Rows are points. Any point is a mix of the corners, with weights that add up to 1. It lies inside the corners' shape when no weight is negative. Say inside or outside, and name the corners with a negative weight.

Corners:
(1): [-55,   2]
(2): [31, 18]
(3): [ 29, -11]
Points:
[-57,  -1] => outside (2)
[-15, -10] => outside (2)
[60,  9] => outside (1)
[-49,   2] => inside
[-47,   2] => inside
[28, 12] => inside
[12, -7] => inside
[-7,  7] => inside
[28, 17] => inside

Corners:
(1): [ 21,   4,  10, -14,  -7,   0,  -3,   0, -12]
(2): [ -7,  10, -60,  -1,   5,  -8,   1, -18, -15]
(3): [ -6,  11,   9, -17,  13,  -9, -14,  -3,  25]
(4): [-13,  13,  14,  12,  18,  -1,   5,  32, -17]
(5): [  2, -19,  18,   5,   5,  -6,   2,   4,  -3]
(6): [-16,   9,  16,   5,   0, -27,  12,  30,  14]
(7): [-11,  -5,  10,   2,  11,  -3, -44,  -4,  -2]
(8): [ 17,  14,  21,  -2,  -9,   2,   6, -18, -15]
(9): [ 22,  11,  10,   4,  18,  -9, -20,  -1, -12]
(10): [ -8,  -1,  10,  -4,   6, -21,   1,   5, -18]
Points:
[ -2,   8,   5,  -5,   4, -18,   6,  -3,   6] => outside (1, 4, 7)
[ -2,   1,   7,   5,   6,  -9,   0,   4, -12] => outside (1, 3)
[  0,  10,  21,   0,  13, -13,   1,  13,   3] => outside (1, 2, 7)
[ -9,   0,  23,  10,   8, -13,  -3,  17, -11] => outside (1, 2, 3)
[  4,   3,   3,  -7,   0,  -4,  -2,  -5, -12] => outside (6, 9)
